Every row gives one point. The last column is the point's height on a tilted bowl or saddle (a function of degree 2), plus a little noise. Count its main directions that bend up, bend down and stay straight.

Points (10 x 3):
[[ 13  29 -59]
 [ -8  18 -42]
 [ -6  13 -38]
 [-45  60 -44]
 [ 33 -29   3]
 [-39  48 -42]
 [ 15  -5 -28]
 [ 50 -23  14]
 [ 22 -22 -10]
 [  7 -39   9]]
Directions: 1 up, 0 down, 1 straight

Points (17 x 4):
[[ 11 -37  29   7]
 [ -1 -42  -2   1]
 [  6   6 -38  34]
 [-34  18   1 -11]
 [  5 -60  29  17]
 [ -2 -50 -10   3]
 [-15  11  13 -14]
 [  0 -10  26  -5]
 [-28  16 -16  11]
 [  5  -2   4  -3]
 [-15  12   1  -6]
 [ -7 -20  39   4]
 [ 14 -26 -22  -1]
 [-13  33 -44  60]
 [ 30 -21  22   4]
 [ 15  -1 -18  10]
 [-30  -3   6  -4]]
Directions: 2 up, 1 down, 0 straight

Points (23 x 5):
[[-29  12  -7  -4 -51]
 [ 24 -10 -13  36 -11]
 [  5 -40   0   7   1]
 [-48  -4  -7  -8 -59]
 [ 22 -17 -18 -15  19]
 [ -3  27 -31  -9 -54]
 [ -1 -12  31 -13   2]
 [ 23  44   6 -40 -41]
 [ 54  11  15   6  26]
 [ 20  16  24  -9  14]
 [ 24 -20  38 -15  18]
 [ 25  10  21 -23  15]
 [-52 -23  -4 -33 -57]
 [ 22  27   9 -20  -6]
 [  2 -17  23 -38  -7]
 [ -3  12   2  -5 -18]
 [-10 -15  10   6  -3]
 [-53  12  22   4 -60]
 [ -4 -28 -21  31 -10]
 [ 19  32 -20 -10 -35]
 [-14   4   0  60 -16]
 [ 50 -20  22 -24  27]
 [ -8  26  14   6 -21]]
Directions: 1 up, 2 down, 1 straight
